Each row of a before or after table is a point. The points were changed in one or more steps. Then noise was added and the rows were shuffled. The steps act on columns, c1 being the first. What was done? A step turns or swaps two columns, mirrors them in a line or flattens them onto one, adds a multiple of one to another, or multiplies or shifts one. Angles are multiples of 10 degrees, from the lower column toward the higher: turns from -170 to 170, lines from 10 to 170 but not 90. Use the fewest steps. Two steps may share a column if one is a turn and the other turns, adds or multiplies; they go together, in the order done. Otherwise the lowest column goes first.

Before (11 x 3):
35,-40,48
62,-13,-65
-8,28,-84
67,-50,-29
19,-75,-12
-21,66,32
-37,-28,14
55,11,-40
32,39,10
63,12,36
-42,-28,-5
After (11 x 3):
63,1,-60
53,12,-31
33,-25,32
-21,26,53
36,17,25
71,-17,-47
9,-22,-45
-29,-8,4
64,-3,33
-36,-10,-14
-4,17,-72
Steps: turn c2 and c3 by 20 degrees; multiply c2 by 0.4

Before (8 x 8):
-9,-27,-37,-30,-9,81,-1,78
-18,96,-15,57,3,50,35,28
-33,-18,-11,0,51,64,-97,-44
-36,-16,11,-17,-8,5,11,20
1,-27,85,-35,30,-15,-47,9
58,-3,-68,-18,-43,18,-45,-36
28,4,-30,53,105,47,3,36
34,-53,-42,48,-48,4,-48,82
After (8 x 8):
31,2,11,-11,-7,20,5,1
-24,9,-43,32,-61,-26,-21,8
8,21,-29,36,97,-54,3,18
46,71,-17,42,-1,-27,15,59
-30,-21,-72,-14,-62,-52,-19,-15
60,22,-38,-21,-21,-59,-1,19
-12,-12,85,-25,55,11,-20,-9
66,-33,-11,2,48,-29,-39,-25
Steps: turn c1 and c6 by -140 degrees; flatten c2 and c8 onto the line at 40 degrees; add 0.3 times c3 to c5; multiply c4 by 0.7; multiply c7 by 0.4

Before (13 x 12):
74,42,-15,-57,22,-11,-13,19,-30,-45,5,48
-40,8,-57,49,-76,40,-11,-79,-41,42,43,-18
-5,25,-22,109,-4,-23,-40,-14,-23,0,59,18
-54,-48,-62,40,-71,-6,-42,-7,54,20,55,3
7,44,-37,24,53,-55,-46,-30,80,15,-32,-32
22,59,34,-23,66,-15,-49,73,9,12,-4,-31
22,10,42,24,70,-17,9,35,17,-38,-59,-10
-1,71,29,-42,13,35,-33,9,9,-98,40,23
19,-34,-31,54,-52,50,-21,-92,39,60,97,4
52,77,51,-13,8,-78,5,40,65,-17,-32,-34
36,33,54,-14,-4,-9,-90,7,-10,-44,-30,21
9,3,36,-24,65,-112,-31,5,40,-26,-3,-74
-43,28,23,28,11,-19,-15,-32,-14,38,24,68
After (13 x 12):
49,64,50,-11,6,-73,10,40,62,-60,-33,-33
-41,39,22,26,15,-20,-3,-39,-13,21,29,67
18,-4,40,27,74,-12,20,40,13,-37,-50,-13
5,50,-38,21,48,-54,9,-30,89,-8,-15,-31
-55,-27,-63,45,-70,-8,-27,-1,55,43,62,8
31,58,37,-22,60,-19,-5,73,9,-20,20,-27
-7,24,-18,112,-4,-27,-31,-12,-19,-5,69,16
-10,18,26,-39,10,35,-25,9,3,-126,41,32
74,14,-15,-58,25,-10,-3,27,-25,-63,14,50
11,-11,35,-26,61,-106,-7,-1,36,-25,1,-78
18,6,-31,53,-53,53,-35,-87,33,64,91,9
45,7,63,-14,1,-3,4,10,-7,-62,2,15
-45,36,-53,50,-75,40,-16,-75,-38,37,33,-29
Steps: turn c2 and c10 by -30 degrees; flatten c7 and c11 onto the line at 110 degrees

Before (9 x 20):
-68,19,84,-55,-50,-18,0,-55,-16,-7,-18,0,62,54,80,-10,-24,5,32,-2
64,16,-39,-106,-24,-10,26,-48,-15,50,-52,9,14,46,19,-4,-1,-13,-72,1
-32,1,-9,-4,-53,-49,-53,-4,47,-20,-27,-2,-12,-2,-29,-43,-13,7,-14,22
16,-29,-40,-4,31,68,-15,-44,51,-20,13,-3,38,-8,62,47,-5,-20,7,22
-33,17,114,13,-20,22,-51,-29,87,27,-15,-28,12,-6,-7,93,21,-12,-126,1
100,11,122,11,-8,112,-60,-51,-14,29,18,17,-88,30,56,-30,4,13,19,11
-59,-39,-18,-125,-30,-20,44,-59,9,42,3,2,0,73,35,-21,12,-21,26,-59
-60,2,-42,-5,-22,0,45,93,36,1,-41,1,-36,19,-83,-35,-28,-58,-29,-45
-68,24,-27,-11,-8,-22,48,-61,-6,-19,-78,1,-5,-9,73,-15,-56,3,49,-25
After (9 x 20):
-20,1,-9,-5,-53,-55,-29,-4,46,-33,16,0,-13,-3,-31,-43,-13,7,-14,23
50,14,-40,-106,-24,-10,41,-47,-17,65,-25,9,14,47,18,-4,1,-12,-73,1
27,17,115,12,-21,32,-32,-29,88,-33,18,-28,11,-7,-7,93,20,-12,-126,0
29,12,122,11,-8,115,-55,-50,-13,100,30,18,-87,28,56,-31,3,14,18,10
1,2,-43,-5,-23,-16,53,94,37,-60,-30,1,-35,20,-84,-35,-28,-59,-28,-46
44,-37,-18,-125,-31,-14,31,-60,8,-57,-18,1,2,74,36,-22,13,-22,25,-59
-18,-29,-40,-5,30,66,-18,-43,52,15,11,-4,38,-7,63,45,-4,-20,7,22
-18,24,-27,-11,-9,-51,70,-59,-5,-67,-38,1,-5,-9,72,-14,-55,3,49,-25
-6,20,85,-54,-51,-30,7,-54,-15,-68,-3,-2,63,53,79,-9,-25,4,31,-2
Steps: swap c1 and c10; add 0.5 times c17 to c6; flatten c7 and c11 onto the line at 150 degrees

Before (14 x 64):
-42,42,103,33,-4,-28,30,23,-46,-1,-3,67,-85,28,59,-31,12,-36,6,27,63,-31,11,27,23,44,20,-8,2,67,27,-10,-5,33,61,-27,8,49,-8,88,-32,63,-9,5,52,1,-44,-35,-41,114,21,-10,-69,13,13,-4,19,75,21,18,-8,58,31,-50
-26,-16,-40,26,-24,-17,3,-11,27,63,-13,26,8,5,-3,-29,-78,-31,-5,11,-40,34,77,0,45,14,30,-60,-7,58,38,-15,-42,-1,-26,47,-34,-35,-46,-109,-18,30,35,28,11,32,30,39,47,51,-5,44,-14,-33,-37,22,-37,17,17,62,-28,-22,-22,-44
-15,-57,18,-39,-50,45,1,-37,-1,19,23,1,-57,48,-69,1,-7,-129,-27,77,14,34,83,-57,7,17,-41,-77,44,42,-88,14,15,133,49,-99,-135,38,16,8,12,-9,53,13,64,26,19,21,57,-4,17,10,62,27,19,3,-20,10,-26,77,23,36,-23,-31
50,52,67,-44,-51,59,22,17,35,-10,-14,-2,-55,106,48,-55,17,-15,-74,31,29,-26,0,33,-60,-10,31,55,-12,31,-4,36,35,62,9,-37,44,37,52,-19,9,-67,60,-44,74,26,64,-74,94,43,42,-18,-44,49,68,13,14,-49,6,-22,-19,5,-42,31
-62,-32,23,32,24,50,11,-17,90,0,-31,5,2,-31,28,40,69,-108,22,45,-49,-67,-44,-43,4,25,34,12,-28,96,-24,32,1,46,-18,-54,-29,-48,53,-32,-16,92,-31,49,28,-24,24,-56,-8,5,-47,2,-68,14,41,-32,-22,27,14,2,21,-4,2,-14
38,21,-1,-70,-77,88,-14,-46,17,-11,27,26,21,49,27,7,24,37,67,8,-27,72,8,-11,57,0,-80,-70,-48,54,-18,-37,52,-11,-12,22,-13,40,10,68,-46,114,-39,7,-42,-44,35,49,37,60,-27,21,51,-43,65,-50,-12,-125,-66,0,57,39,27,37
5,-11,18,60,3,49,10,-47,-64,9,-70,48,9,-20,91,36,-27,9,31,-24,-13,10,39,-28,-15,-20,12,6,70,-42,19,24,4,-59,-11,-33,-56,-7,-99,-60,-67,-37,-8,-24,37,8,36,-28,14,-15,-26,1,45,-42,-20,48,-16,39,-2,17,-2,-23,5,-21
5,18,6,-4,-69,91,-51,-12,-11,68,-82,-53,-12,-36,10,19,-31,-53,14,-20,6,96,22,66,63,-16,10,-22,44,-5,26,31,36,20,-8,1,21,15,99,27,73,-22,-40,43,35,-12,45,-37,-58,34,21,7,-41,-45,-4,36,-53,-3,-54,-54,10,24,0,0
61,-115,-33,-54,63,25,29,24,45,-38,-22,-11,-74,84,18,83,-36,72,-25,-26,-22,18,-15,-4,48,13,-15,-69,11,-8,-19,12,-14,10,75,-79,3,-36,-8,-21,57,-15,-37,-18,-8,30,86,-13,85,96,-24,7,24,-7,27,128,16,23,-4,6,-70,84,74,-15
30,29,-70,36,60,-19,-28,-42,0,-36,-4,87,-41,46,41,-58,-54,-22,-7,48,3,27,-17,23,3,-67,37,1,19,16,39,-7,-13,73,-43,-80,-102,-49,37,24,11,38,23,-21,34,33,-68,-26,-66,-37,-55,74,11,21,53,12,9,-1,78,25,-43,66,-14,8
10,-68,-6,53,-2,29,41,5,9,-22,12,33,-9,62,17,11,10,-15,69,99,11,-48,-11,-54,11,17,-7,0,45,34,-48,-8,-45,-28,-66,32,-48,17,36,26,51,19,-19,-19,-25,-43,-52,-42,18,8,73,-40,56,39,70,-19,23,22,13,-21,58,-56,47,12
37,-19,63,-66,-43,70,0,85,13,-13,-9,-49,31,72,-8,-6,16,-16,-4,-43,10,42,-24,-32,-4,11,46,-1,46,-40,50,42,41,35,78,30,-27,5,-22,-12,-79,-56,7,12,42,12,-51,-36,10,3,51,41,-52,47,80,-55,-41,133,-11,39,8,-13,77,5
-4,19,-52,-49,-74,-11,76,-11,-14,39,-35,-31,1,-39,64,-52,36,-24,-32,25,21,55,0,-12,-37,43,-3,52,-38,11,34,48,-3,32,-39,-17,-22,21,-27,63,-6,25,53,3,-64,7,-38,57,51,-26,19,-12,100,-14,77,27,-8,1,26,-128,-4,39,69,-10
-21,14,-28,-7,9,23,8,-71,78,-44,25,65,81,59,-19,-2,-38,-3,46,15,-22,28,37,-11,-12,-7,-19,-18,-31,-13,56,62,45,-29,6,-8,-9,-11,21,8,-54,19,35,18,-60,-22,-25,-47,68,68,39,-5,42,-60,26,0,-73,-39,8,-16,47,56,29,25
After (14 x 64):
62,-116,-33,-54,52,25,29,24,45,-39,-22,-11,-73,85,19,82,-36,70,-25,-26,-23,19,-15,-4,48,11,-15,-69,11,-9,-20,17,-14,11,76,-79,3,-36,-9,-21,57,-15,-37,-17,-9,30,86,-13,86,94,-25,68,22,-6,27,127,15,23,-5,6,-69,84,-31,-15
-17,-56,18,-40,-59,44,0,-36,-2,19,23,2,-57,49,-71,1,-6,-130,-27,75,16,33,82,-58,8,17,-41,-76,45,42,-87,0,15,134,48,-99,-135,39,14,8,13,-10,53,14,66,26,18,20,56,-5,18,-25,62,26,18,3,-21,9,-26,76,25,36,-1,-32
10,-68,-7,54,-11,30,41,3,10,-22,13,33,-10,62,18,10,8,-13,69,100,11,-48,-11,-53,11,15,-6,-1,44,35,-47,-28,-46,-28,-65,32,-47,17,36,26,52,19,-19,-20,-25,-44,-51,-41,18,9,73,58,55,38,69,-18,23,22,13,-21,59,-55,21,13
-22,14,-28,-7,-1,22,7,-71,78,-43,26,65,78,58,-21,-1,-38,-4,46,15,-22,27,37,-13,-13,-7,-19,-17,-30,-14,56,93,47,-30,6,-8,-9,-11,19,7,-52,20,34,16,-60,-22,-24,-46,67,67,38,29,43,-60,26,1,-72,-38,8,-17,47,56,-3,24
-5,20,-53,-50,-84,-11,75,-11,-14,39,-36,-31,2,-39,63,-52,37,-23,-31,24,21,54,1,-12,-36,42,-3,50,-37,13,33,56,-4,32,-37,-17,-21,20,-27,64,-5,25,53,4,-66,8,-38,56,50,-26,19,69,99,-14,77,28,-8,1,27,-127,-3,39,-13,-11
-43,41,103,34,-14,-28,29,22,-47,1,-4,66,-86,29,59,-31,12,-37,8,28,63,-31,10,26,24,44,18,-9,4,67,28,-16,-5,33,62,-28,7,49,-7,88,-32,62,-8,6,53,0,-45,-35,-41,114,23,32,-71,11,14,-3,19,75,22,17,-8,58,-2,-52
5,17,8,-4,-79,90,-51,-14,-10,67,-81,-53,-11,-36,10,19,-31,-53,14,-21,7,95,23,67,62,-16,10,-22,44,-5,27,53,35,19,-7,1,21,15,98,27,73,-21,-40,43,34,-12,45,-36,-59,34,20,-3,-42,-46,-6,35,-53,-4,-54,-54,10,25,-6,1
4,-11,20,60,-6,49,10,-47,-64,9,-70,48,8,-21,88,36,-27,9,32,-25,-14,10,38,-26,-15,-21,12,7,70,-41,18,44,7,-59,-10,-34,-55,-6,-97,-60,-66,-37,-7,-24,36,7,35,-30,13,-14,-26,4,47,-41,-18,50,-16,39,-2,17,-2,-23,-2,-22
35,-20,63,-65,-53,71,0,84,13,-12,-9,-49,31,73,-9,-7,16,-16,-4,-43,10,41,-22,-32,-4,9,46,-2,46,-40,50,18,40,33,79,30,-28,6,-21,-12,-79,-55,8,12,45,11,-51,-35,10,2,51,58,-51,47,81,-54,-41,133,-12,39,10,-14,-65,5
31,30,-71,37,50,-18,-28,-41,-1,-37,-4,85,-41,46,41,-58,-54,-23,-7,47,2,27,-16,24,2,-66,38,1,19,16,39,-18,-14,73,-42,-79,-102,-49,38,25,11,37,23,-21,32,33,-68,-27,-64,-37,-55,-40,11,22,52,14,9,-1,77,25,-44,66,-65,8
39,19,1,-70,-87,89,-14,-44,17,-11,28,25,21,49,26,8,26,37,66,8,-28,71,8,-11,56,0,-80,-69,-47,54,-16,-14,51,-11,-12,22,-13,41,9,68,-47,113,-39,7,-41,-44,35,49,37,60,-27,18,51,-42,65,-49,-12,-125,-66,1,57,40,-29,39
-26,-16,-40,26,-34,-17,3,-11,27,63,-11,26,8,5,-3,-28,-77,-32,-5,10,-39,35,78,0,45,15,30,-61,-7,57,40,1,-42,-2,-25,48,-34,-35,-45,-110,-18,31,35,27,11,33,30,40,47,51,-3,-35,-14,-33,-37,22,-37,18,17,62,-27,-21,-33,-43
-61,-32,23,31,13,51,10,-20,90,-1,-30,5,3,-31,29,40,68,-109,21,44,-47,-67,-43,-42,4,25,34,12,-29,96,-24,24,3,47,-18,-51,-30,-47,53,-33,-16,91,-31,50,29,-24,23,-56,-8,6,-47,0,-68,14,41,-33,-22,25,14,1,21,-3,-4,-15
50,52,67,-43,-60,61,22,19,36,-11,-14,-3,-53,106,47,-55,17,-15,-75,30,30,-25,1,33,-60,-9,31,55,-11,31,-3,14,34,63,10,-36,43,37,51,-19,8,-68,59,-45,73,27,64,-73,95,43,43,-32,-45,49,67,15,15,-50,6,-22,-19,4,33,31
Steps: shift c5 by -10; add -0.5 times c54 to c32; turn c52 and c63 by -110 degrees

Before (14 x 64):
-31,19,-73,3,-11,11,46,1,2,5,-56,-57,-19,15,-151,53,-22,40,-56,33,13,45,-58,-42,77,23,-40,-35,-2,41,90,-41,-7,17,-79,-23,56,19,140,-8,13,-45,15,-8,-1,-67,41,53,57,30,37,42,98,15,-47,-38,39,-55,34,8,36,-13,-14,16
4,-33,15,-33,93,13,61,-66,2,67,75,-61,-59,-45,53,-59,-28,-63,-46,-71,-7,19,16,62,-26,-20,70,3,-23,22,12,17,-16,7,-9,-15,-38,-33,-17,-12,43,-8,-9,9,62,22,44,47,-27,-7,48,20,-32,13,-49,-50,-72,38,32,-26,-59,25,-89,1
8,-62,-3,-79,-34,40,-104,-4,-52,-24,50,3,-66,-9,16,0,13,54,5,44,29,65,68,32,30,-38,-75,25,5,16,7,44,-44,-35,37,-107,-2,-9,41,87,-19,-30,58,-70,-21,24,82,-31,-50,38,-9,37,20,4,-82,-9,-19,-33,64,49,36,-3,-2,-24
48,-14,-16,-72,37,-5,23,58,4,54,-57,13,-63,-93,-39,13,-34,25,67,-55,-19,-37,24,-27,-44,-56,-61,11,20,-5,135,-16,-24,-27,87,4,25,-52,21,49,-57,-5,-30,-13,0,-52,139,27,-31,132,-2,-45,-18,-45,-23,-4,48,26,85,-43,-17,56,26,-1
61,-20,-15,23,38,-43,-43,2,-35,-79,36,-21,-43,16,-17,-23,6,-65,-37,-12,13,26,-23,18,-32,-63,-23,-59,-20,12,-23,-46,-35,-44,-14,11,4,6,39,1,-20,-92,3,-63,42,-27,-35,52,-24,62,22,65,-51,-11,19,-84,-29,-17,33,8,-80,-24,-86,-68
-47,-20,-14,52,57,33,39,-18,36,8,-27,31,67,2,-24,3,-30,47,-58,-86,-54,-13,4,-26,29,-43,22,-61,5,32,30,18,117,37,-13,38,89,11,53,-55,43,-10,15,11,-54,59,-42,-16,32,26,-67,30,20,-18,38,-18,-58,21,0,-22,-13,-43,43,12
34,-16,-49,36,-18,-2,33,15,-5,11,47,38,-28,-73,-31,-80,-3,-31,-31,21,-11,-1,-48,-80,-19,62,72,-3,18,7,44,-12,-46,7,-83,18,-1,-37,2,-6,-60,-18,20,-30,38,-49,29,-26,6,33,-80,-17,-10,-3,13,-31,-35,47,29,10,-69,-23,-51,10
-107,-67,48,43,39,-28,13,20,14,-34,50,29,47,-33,4,61,23,-105,5,-57,-28,24,2,35,18,-91,-75,77,-37,26,-16,46,-29,-7,-9,30,67,41,74,-45,1,-41,8,-48,-11,-74,44,-19,75,6,-60,64,3,-69,-63,53,-47,70,59,45,17,15,0,29
-48,-68,10,-34,15,-57,54,-56,4,-18,43,57,-15,3,-8,-11,38,21,-61,-2,-36,40,24,35,6,-34,-27,3,-46,2,59,-19,1,4,-84,-37,31,-23,6,93,-22,-4,-28,42,-26,-16,-28,3,-5,6,-50,13,-5,11,-73,13,11,30,-16,-35,-20,8,-50,36
-11,-60,-10,32,61,5,-14,-17,-58,9,11,-42,-28,39,-90,-30,11,-72,-18,33,0,1,48,-22,28,41,-2,-22,1,40,29,38,-38,-10,-7,-44,-35,-42,-39,-45,-67,-58,-3,-26,-17,-40,-19,-36,37,33,-15,-36,92,40,-35,-10,-16,13,-60,-39,5,-14,-116,35
-47,-30,4,-27,-37,14,-38,-15,-11,-70,122,7,-15,-74,-106,13,-12,27,-69,-19,40,0,-67,18,6,-74,-40,29,-77,23,-15,2,28,47,8,-67,68,-13,47,10,-63,14,7,-16,47,75,-37,90,41,16,14,-44,-14,20,33,63,-16,50,45,59,-46,-1,15,-1
-49,-31,26,-60,53,-48,-52,-13,0,-29,-39,13,-55,-24,-29,33,-20,-14,-49,-22,-7,76,-19,-62,-14,-69,-43,42,27,-84,-63,-23,-80,29,59,-51,6,-46,64,55,-36,-21,12,-19,-33,-47,-71,-63,-26,-53,-75,-79,11,-77,-36,37,-9,27,5,-4,-58,68,-29,3
-24,36,-31,-64,11,54,19,-19,33,-38,-47,10,-25,1,10,62,-16,-34,-17,-100,31,13,28,-2,-46,0,4,-9,49,54,39,51,-7,69,-49,-80,52,-34,11,84,-14,-39,52,-89,-81,-3,-9,1,-67,47,-23,-15,62,-49,46,14,3,-89,40,-50,-39,24,36,7
108,-36,3,13,-14,-18,57,13,-24,27,70,30,-30,97,-22,6,-7,22,-28,-35,-1,108,-32,-24,11,-14,-69,-20,-57,-7,23,21,-57,26,-4,-17,-19,-17,23,87,18,-59,84,-17,58,-75,78,-50,45,-43,19,-29,25,-1,-61,-4,0,22,61,-23,86,21,-14,45
After (14 x 64):
39,-23,-53,35,-21,6,36,14,-2,15,43,35,-19,-76,-36,-77,21,-30,-43,11,-13,-9,15,92,-20,53,75,-1,-51,14,46,-2,-43,5,-83,26,0,-5,3,-15,-65,-11,15,43,32,-46,28,-20,5,33,-92,-12,-12,-1,12,-32,-35,38,22,4,-72,-26,-40,17
-12,-59,-8,25,66,12,-12,-21,-58,9,6,-47,-11,38,-87,-22,30,-70,-13,41,-9,-1,1,32,28,42,-7,-25,42,38,29,48,-34,13,-10,-42,-34,17,-38,-46,-68,-49,-1,99,-30,-41,-24,-37,35,30,-12,-41,91,32,-36,-7,-24,8,-65,-45,10,-8,-69,31
6,-60,-8,-79,-31,38,-108,5,-50,-24,54,12,-32,-10,9,-3,66,57,10,43,27,54,2,5,43,-35,-76,28,63,17,8,50,-43,-2,42,-94,-6,11,41,84,-17,-17,69,52,-15,22,72,-28,-51,31,0,39,21,0,-81,-1,-19,-35,68,46,43,-3,56,-34
6,-30,14,-36,91,-1,63,-69,7,69,67,-65,-66,-52,47,-59,23,-58,-41,-82,-10,18,-25,-57,-21,-18,68,7,14,22,8,14,-16,-3,-7,-19,-37,0,-15,-13,52,-7,-12,81,61,22,37,46,-30,1,44,20,-27,13,-49,-45,-67,38,28,-15,-54,30,-45,8
58,-22,-26,24,31,-44,-47,2,-35,-72,35,-20,-22,9,-12,-23,29,-58,-32,-10,12,31,-35,17,4,-64,-21,-57,-19,16,-23,-54,-35,-18,-16,12,2,25,50,-1,-23,-90,4,111,43,-24,-40,56,-26,66,25,66,-49,-5,15,-77,-21,-14,29,8,-76,-29,3,-66
-105,-63,49,41,44,-33,15,24,11,-34,46,21,45,-26,7,63,-26,-107,1,-56,-31,22,-38,-5,19,-96,-73,88,2,25,-11,40,-31,2,-9,29,71,8,69,-48,-3,-54,20,44,-6,-74,37,-24,76,2,-62,70,8,-72,-72,49,-42,69,66,54,22,14,47,32
-39,27,-61,4,-8,8,41,-7,2,2,-51,-54,-23,17,-151,57,-8,36,-59,32,19,37,-8,28,33,18,-34,-34,-51,44,87,-46,-4,30,-74,-18,68,7,140,-8,8,-50,24,5,5,-66,47,56,57,34,33,31,103,16,-40,-38,40,-53,31,3,41,-8,-16,13
-46,-74,4,-30,8,-60,54,-59,12,-22,41,63,20,-4,-12,-19,34,22,-60,-1,-34,35,-43,-45,-1,-40,-25,0,31,-6,54,-18,1,5,-88,-36,28,2,8,92,-30,4,-24,26,-26,-21,-34,-1,-5,14,-42,21,-7,16,-73,14,8,33,-21,-29,-25,12,-47,30
-49,-21,-18,56,56,29,41,-19,38,15,-29,38,20,2,-23,7,-75,36,-65,-92,-54,-15,4,25,-13,-47,17,-72,10,28,27,17,113,13,-12,40,85,8,59,-54,43,-12,13,-48,-50,56,-42,-22,32,24,-75,31,14,-24,41,-16,-64,20,0,-24,-8,-35,14,14
-44,-33,24,-62,53,-43,-48,-16,3,-30,-37,4,-53,-27,-27,32,33,-14,-49,-18,-15,73,25,66,-28,-70,-46,47,-17,-81,-69,-33,-74,1,60,-52,8,-6,71,56,-37,-16,12,7,-42,-51,-69,-73,-25,-54,-78,-76,8,-75,-43,37,-16,31,4,2,-57,73,-33,3
-45,-24,13,-25,-35,13,-34,-11,-10,-71,134,14,-9,-72,-105,11,10,38,-68,-14,45,-7,-78,-11,-38,-72,-40,28,-58,18,-19,3,30,15,-1,-70,67,-3,54,14,-63,18,-4,2,58,76,-30,84,41,21,12,-43,-17,10,29,55,-17,52,46,63,-39,-2,23,-4
-14,42,-24,-58,3,63,20,-14,33,-40,-51,12,-22,-10,10,60,9,-45,-22,-104,30,10,49,55,-93,3,2,-7,25,54,43,45,-5,7,-53,-74,55,-1,11,87,-9,-31,54,27,-86,-10,-1,5,-74,43,-23,-19,65,-47,52,14,5,-90,43,-54,-48,16,79,7
46,-12,-26,-77,42,-10,29,55,10,47,-61,11,-65,-98,-35,5,29,21,71,-51,-28,-36,22,32,-9,-57,-62,7,24,-3,140,-16,-22,-23,94,3,27,0,21,36,-60,9,-37,-17,0,-64,142,24,-37,140,-8,-43,-17,-42,-18,-4,52,26,73,-45,-17,64,12,2
99,-37,9,15,-16,-21,67,13,-20,34,69,26,-30,91,-26,9,20,23,-29,-34,0,99,-51,33,-3,-8,-70,-20,-41,-10,25,18,-55,16,-5,-10,-7,12,25,81,15,-52,82,6,52,-77,78,-48,34,-37,13,-34,18,1,-68,-3,7,19,64,-17,78,17,-6,49
Steps: turn c13 and c17 by -50 degrees; swap c23 and c29; turn c24 and c44 by 150 degrees; turn c44 and c63 by 50 degrees; turn c25 and c34 by 50 degrees; multiply c34 by 0.4; flatten c38 and c42 onto the line at 100 degrees
